Rows are points. The last column is the point's height on a tilted bowl or saddle (a function of degree 2), plus a little noise. Count its main directions that bend up, bend down and stay straight.

Points (16 x 4):
[[  5  23  46 -27]
 [-28 -53  28  37]
 [-10  26 -23 -21]
 [-12  89 -48 -11]
 [-32   2 -11  -8]
 [ 34 -91  -8 101]
 [ 42 -42  -1  36]
 [ -1 -36  66  22]
 [ 13  78  31 -42]
 [-50  43   6 -27]
 [ 37 -65  39  62]
 [ 34 -52 -15  50]
 [-86 -15 -29  34]
 [ -4  -2 -33   0]
 [-35  33  47 -31]
 [-32 -26   6   7]]
Directions: 3 up, 0 down, 0 straight

Points:
[[ 88  22 -48 -69 121]
 [-59   8  -3 -29   2]
 [-12  59 -34  26   9]
 [-26 -20  -3   2  -1]
 [ 20  38 -45  21  31]
 [ -4   6 -44  14  11]
 [-30  27  75 -27  -4]
 [-95 -45  41 -38  22]
 [  0   0  -2 -58  30]
 [-81  25 -17 -13  -7]
 [-42   6   8  69 -34]
 [-39 -60  38 -18  17]
 [-64  16 -61  18 -12]
 [ 17  35 -32  34  17]
 [ -6  75 -10 -46  48]
 [  2 -27   9  78  -8]
 [ 47  12 -23  62  24]
 [ 57 -18   9 -55  53]
 [-30  -9   3  -2  -3]
 [  7  72 -44  19  34]
 [ 33  62  -1  77   7]
 [ 23 -29 -38   7  27]]
Directions: 2 up, 0 down, 2 straight

Points:
[[ -12  -11    4  -42  -11  -31  -13]
 [ -24   34   55  -41    5   -2  -73]
 [  15  -22  -29   26   47   39  -23]
 [  55   63   27  -86   71  -41  -53]
 [ -18   43  -12  -39    1  -15  -44]
 [  12   24   24   53   29  -14   17]
 [  10  -26  -35  -85    4  -35  -30]
 [  51  -16  -15   10  -33   17    0]
 [ -10   15  -27  -12  -42  -36    9]
 [ -13   -2   -8   -1   22  -29   -6]
 [  70  -78  -27  -58  -46   21  -81]
 [   6   81  -51  -48    7    6  -64]
 [ -30   80   39  -25  -10   -5  -85]
 [ -18  -15   18   89  -36   38  -26]
 [  42   64  -42   14    9    6  -25]
 [  23   44  -92    4  -80  -93   19]
 [ -16   50   62  -60    0  -35  -95]
 [  64  -72   -7  -39   49   43   22]
 [ -39   40   64    5  -13   37  -75]
 [ -14  -59  -20   10  -11   26  -33]
 [   3  -30  -83  -36   33   10  -25]
 [ -71  -14  -21    8  -31  -16   26]
 [  81  -53   -2  -56  -21  -21  -36]
 [ -44   -5  -22  -22   58  -39    0]
 [ -55  -12   54   -9   25  -20  -21]
 [  47   47  -61   26   36   54  -35]
 [ -20   31  -15   30  106  -60   -5]
 [  28  -60  -14   60  -10   14  -31]
 [  -3  -65   -7  -58   67  -39   46]
 [ -25  -13  -57   23   19  -41  -18]
 [  25   19    3   35  -54   58   11]
 [  31   45   -1  -23   10  -60  -16]
 [   7   62   50  -14   16   54  -57]
 [   5 -114  -15   37   36  -16    0]
 [  45  -17   85  -22  -60   14  -10]
 [  27   10  -22  -45    7  -22  -23]
 [  -7  -42  -77  -14    4    0  -37]
 [  -2  -56  -23    9   87   19   33]
 [ -67  -52  -47   44    2   72  -69]
 [   3  -32  -25   10   -5  -29   -2]
 [ -11   57   25   47  -22  -74   60]
 [ -18    5  -41  -40    6  -68  -19]
 [   2  -67    5   21   10   -4   -3]
 [  98    9    5  -54  -25  -47    7]
 [ -15  -12  -37  -51   -3   -3  -15]
 [  -2  -29  -80    6   31   13  -48]
 [ -37    2   14   20   -4  -52   25]
 [  32  -58   39    1   70   10   57]]
Directions: 3 up, 3 down, 0 straight

Points, 64 rows:
[[  75  -44  -85  -53   26  -23   13  -20   59]
 [ -17  -34   -8   41  -35   18   42   18   -6]
 [ -38  -12  -34  -47  -57  -14  -23   59   -9]
 [  16    0   46   20   83   42  -52  -26  -12]
 [ -43   41  -24    0   11  -29   -4   51    8]
 [  54   38  -23   -1  -26   31   38  -21   -1]
 [  39  -27   47   43  -75  -30  -24  -16   22]
 [  21   51  -18  -12  -19  -30   22  -25   22]
 [ -36   17    0   47  -11  -27   -6   28   27]
 [   6   25   14   -9    6   10   -1   16   20]
 [  22  -31    0   -9    1    9   34   45   36]
 [ -74   51   18   14   -4  -23   -8  -78   44]
 [ -22  -11  -35   39  -47   13  -30   -5  -14]
 [  55   39  -24   12   18   22  -15   43   -8]
 [  30   10   18  -31  -45   22   -6   41    1]
 [  47   26   32  -32  -10   10  -39   38   31]
 [   0   28    0   -6   33  -11   37    1   48]
 [   4   69   14   26   -5   11   31  -20   20]
 [ -45   25  -14  -20   -8   31   25   15   13]
 [   3   34  -27  -14   36    0  -23    4   24]
 [ -25    2    0   -7  -27  -12  -48   34   -6]
 [  30   17  -68   26   26   68   62   39   26]
 [  34  -14    5  -78  -43   -1  -30  -42   40]
 [  19  -31  -36  -45   48  -44   45  -37   90]
 [  26   17   37  -29   36   13   -8  -18   48]
 [  -1   16  -25  -25  -16  -13  -20  -16   14]
 [   6    2  -27  -50   29   29   -1    9   42]
 [ -20   -6    6   -5   23   -1   55   14   52]
 [ -50    6  -13  -38   29  -41 -105   31   37]
 [ -16  -22   -3    2  -21   27  -68    2  -51]
 [ -14   52   21  -31  -44   31   41   14   -9]
 [   6  -38  -11   20  -15   23    8  -15  -32]
 [  -3   35  -31   -7   -4  -16  -19  -81   40]
 [  46   20   -7   35   27   13   22    7   27]
 [ -68  -30    0   43  -47    5   36   67   -2]
 [   2 -105    5   -4   18    9   57    1    4]
 [  -3   51  -22  -12  -32   42  -20  103  -59]
 [  -3  -25  -33  -12   12   83   -2   -8  -42]
 [   0    1  -38   41  -13  -69  -15   24   42]
 [  12   62  -27  -33   30  -31  -29   13   40]
 [-121  -21  -30   53   23   15   22   -1   98]
 [  47   21  -96  -51    0    6  -30  -35   11]
 [ -29   -9  -19   43   26   16   20  -39   18]
 [  -2   49  -22  -28   70   22    1   47   67]
 [  -5   12  -28  -39    5   -5   13   25   36]
 [ -12  -37   23  -14   50  -31  -20   27   15]
 [  35   25  -34   55    1   51  -20   54  -35]
 [  -6  -31    5  -20  -50   10  -23  -35  -40]
 [ -32  -34   23   59   84   -9   38  -32   60]
 [  34   53  -13    6   22  -14   18   48   13]
 [   5  -40   15   14    2    3  -13  -18  -31]
 [ -21   23   31  -37  -28  -35  -17   32   -4]
 [  58  -26   21    7  -19   63   14   -6  -21]
 [  -2    3   -2  -49   -2   23   39  -53   45]
 [ -50  -24  -73   13  -34   40  -13   19   -9]
 [  79  -30  -44   13   -6  -36    4  -10    2]
 [  17  -14  -17  -33   74  -22   15   -7   69]
 [ -12   32  -68  -11   -4    9   -5    1    1]
 [  40   -3    5  -20   26   53  -19   75   29]
 [ -11   43  -37  -16   -5   21  -24   31  -12]
 [  -6   11   58  -29   13   -3  -34   47   25]
 [  35  -79  -25    1  -14    5    3   11  -46]
 [  52  -12   39   35   24   10   51   72   86]
 [  22   24   21  -68   59  -81   26  -42  118]]
Directions: 3 up, 2 down, 3 straight

Points:
[[ -59  -26  -59   30   52  -13  -20  -49  -75]
 [  51   66   22  -62  -54    9   45  -77  -55]
 [ -13   -2   44   18    9  -12  -47  -34   12]
 [  32  -50   76   -5   14   44   21   28  -24]
 [   6    4   32    1    5  -54  -27   55  -14]
 [ -20  -52   23   46    2   30   50  -20  -30]
 [ -12   24   -6  -78    4   58   49   -5  -41]
 [  64  -44   26  -75  -84  -73  -47  -55   36]
 [  11   34   -8  -71   17  -30   -5  -51  -25]
 [ -30   17    3   28   43   18    0   23  -14]
 [  11   -6  -42   -8   46   80  -38   20  -19]
 [  18   11    9  -69   18   15 -104   12   17]
 [ -73  -32   24    5   -1   -9   30  107  -38]
 [   9   88   52  -28   23  -15   33   57  -66]
 [  30  -16   39   37  -47  -18   80   46  -27]
 [  -4  -49   44   -1   10  -69   -3   -6    9]
 [  15   57    5  -12  -15  -25   48  -34  -34]
 [ -36  -31   -1   48   66  -31   -5   41  -54]
 [   4   -4   32  -31  -10   34   21   25   -4]
 [ -38  -16 -107  -19  -73  -15  -15   67   24]
 [ -66   61  -26  -40  -24   14  -92  -50  -24]
 [  -1   45   13  -69  -50   -4   -9   44  -10]
 [ -12   49  -18  -52  -56  -44  -27  -40  -41]
 [  20   -8   11   31  -55   26    4    1  -16]
 [  76   49   71  -26  109   52  -70   -9 -112]
 [  47   22    1  103  -22  -31   33  -10  -54]
 [ -35  -39  -19  -16   43    1   40    6  -37]
 [ -50  -55   57  -29   77  -33   -4   20   -7]
 [ -22   92  -36  -43   30   24   14   56  -33]
 [  -1   17   41    3   25  -89  -13   62  -47]
 [  -2  -30   65  -33    5  102   36   19  -41]
 [  38   29  -13   23  -69   73   18   -7  -38]
 [  44   18   15   47   17  -61  -29   59  -38]
 [   3  -37   10   15   56   -6   -4    8  -34]
 [  86   25  -53   -8   -4    1   71    5  -71]
 [  40  -44  -11   10   37   16   12   57  -26]
 [  26  -33  -52   29   34    2  -28    9  -49]
 [ -32   49    3   95   -6  -50  -16   55    4]
 [ -23  -49  -67    7   64   44   48    3 -110]
 [  21   65  -52  -17   -2  -22   -3  -35  -63]
 [ -26    7   54   27   16    9   33   47  -19]
 [  -9   81   37   40  -33   24   80   62  -13]
 [   6  -13  -20   28   45   30   17   47  -34]
 [ -70   17   -9   72   17  -29   27   -8  -24]
 [  58   15  -67   27  -14    7  -26   13  -32]
 [  20  -43   -6   51  -10    2    0  -21  -40]
 [   1    2   37  -60  -18  -17    6  -39   25]
 [  73   27  -12  -86   21  -54   59  -10  -54]
 [  12  -30  -10   66  -34   69  -48  -22  -41]
 [  15   -2   61   25    7  -38  -33   15  -17]
 [  13   32   16  -72  -37   12  -49   -9   -4]
 [ -22  -29  -46  -23  -83   70  -37  108   76]
 [  15  -11   -7   83   24    9  -36   39  -21]
 [   5   38    1   84  -58   12    9  -37  -22]
 [-115   35   35  -11   19  -29  -16  -35   12]
 [ -23  -18   32  -35  -97   49    4  -28  -12]
 [  -4   21   49   12  -39  -39  -16   -7  -10]
 [  32  -27  -33  -57  -86   -4    6   -4   25]
 [  -2  -17   62   39   32  -33   49   35  -38]
 [ -34   11   20   58  -26   11   82   25  -26]
 [ -24    1   -4  -20  -41  -48   -3  -16   -8]
 [   7   15   -3    3    5   53  -11   13   -6]
 [  31   11   19   -5  -10  -37  -73   88   17]
 [ -37   26   71   17  -15   -3  -54  -92   61]
 [  45  -74  -54   17  -21  -16    2  -41  -58]
 [ -20  -10   -5  -45   77   43    3   54  -40]
 [ -14   -8   -5  -31  -47   60   28  -66  -16]
 [  -4  -25    4  -16   44    8   -2   -7  -12]
 [ -43   -4   -7   -9  -21   11    9   23   -4]
 [  99   89  -11   19   -2   23  -24  -32  -95]
 [  -8   -6  -32   34  -35  -19  -30   22  -12]
 [  19   40  -61   36  -74  -23  -20  -14  -55]
 [  11  -13   72  -32   82   17  -33   11  -25]
 [ -15  -35   -3  -32  -12   33    7   32   13]
 [  33   14  -36  -26  -32   76  -69   22   19]
 [  47  -60   33   19  -10   14   47  -52  -19]]
Directions: 2 up, 5 down, 1 straight

Points (63 x 9):
[[-54  13  -5 -30  25  -4  33 -12  36]
 [ 86 -48 -36  29   8  10 -32   3  36]
 [  0  46 -11 -22  94  26  18  44 -12]
 [-54  40  -2   8 -11  -5  30 -48  42]
 [-39 117 -11 -24  28   4  27  80  14]
 [ 44  48 -48  -6  19 -12  -3  11   5]
 [-57  -1  12 -17  90  15  -7 -67  78]
 [-11  35  -3  41  15   5 -32  67 -26]
 [ 11  16  70  -1  15  38  82 -12  51]
 [  0 -33 -11 -29  19 -18  52 -13  27]
 [-30  68  23  14  -4  35 -20  36 -22]
 [-22 -17  16 -55  -7 -13  21 -33  39]
 [-13  67   9 -14  17  20 -44  42 -12]
 [ 19 -11 -35 102 -41   6   2 -42   7]
 [-48  31 -90 -31 -37 -80  10  45  83]
 [ 20  37 -64  65 109   3 -40 -39  55]
 [-30  41   9  50  73 -13  11  62  -5]
 [101 -76  -5 -17 -55  49  -9  21  58]
 [120  51  16  20  43  -3 -22 -53  94]
 [ 33 -16 105  -4   7 -16 -41  15  46]
 [-42  22   9   7 -84 -75  19  22  50]
 [-16  57 -35 -46 -44  65 -21  70  -5]
 [ 45  13 -33   6  19  24 -18 -31  14]
 [-40  29 -17  -5 -35  -9 -70  38   6]
 [-17  55 -31 -23  48  22  54 -79  76]
 [ 42 -63  23 -37 -19 -47  33 -15  38]
 [  9   8  -5  37  16 -63 -10 -25  31]
 [-19 -76  -6  34  11 -44 -41 -17  46]
 [ 77  41 -52 -20  18 -19 -15 -14  37]
 [ -9 -65 -21 -30  31 -56  60 -12  56]
 [-44   0  75  29  34  36 -14  22   2]
 [-14  16 -44  38  12 -24 -38  -1  10]
 [-44 -41 -12  -3 -40  81 -28 -19   9]
 [ 59 -79 -19  41  29  80 -17  17  30]
 [-45  20  -5 -38 -42 -10  22 -13  36]
 [-32 -90  -9 -34 -16  45  86  52  59]
 [-33 -39  67   4  -5  -5 -37 -58  36]
 [ 28 -46  32  60   7  -7  21 -55  36]
 [ 11 -67 -77  65  -9  59 -11   2  34]
 [ -8  20 -55  -2 -16 -36  44 -52  46]
 [  5   2  25  13 -67   4 -71 -29  11]
 [ 85 -60 -11 -37 -16  52  52  78  32]
 [ 94  75 -21 -32  36  30  -2  53  12]
 [-55  17  10 -26   2 -33  21 -34  56]
 [ 63  15  22  -4 -28 -76 -13   0  43]
 [ -5   8  -6   6  -2  -1 -58  41  -8]
 [ 27   8  26  34 -65 -68  61  -3  31]
 [  1 -24   6 -48  16  27  45  47   3]
 [ -7   1 -50 -10 -28  -1 -86  25  22]
 [ 55 -16  43   2 -32 -26 -22  11  24]
 [-53  37  68  36 -19 -13 -30 -49  30]
 [-67 -26 -37 -14 -33 -87 -11  36  80]
 [ 14 -47  30  65  -9  12 -13  96  20]
 [ -2  57 -87 -38  -3 -25  97 -30  59]
 [ 35  -8 -16  34   5 -52 -28 -29  31]
 [-25  42   4   9  17   2 -72 -22  13]
 [  6 -31  51 -57  -2  45  21  14  15]
 [-53 -38   7 -13 -45   9  79 -20  59]
 [ 63 -19 -18  -4 -44 -59  -5 -38  39]
 [ 28 -39 -46  46  12 -37 -39 -68  65]
 [-46   3 -34 -28  -2  65  11  21  -6]
 [ -6  13 -22  -6 -20 -23 -28 -34  25]
 [-33   9 -28 -15  49  -1 -74  33   9]]
Directions: 5 up, 0 down, 3 straight
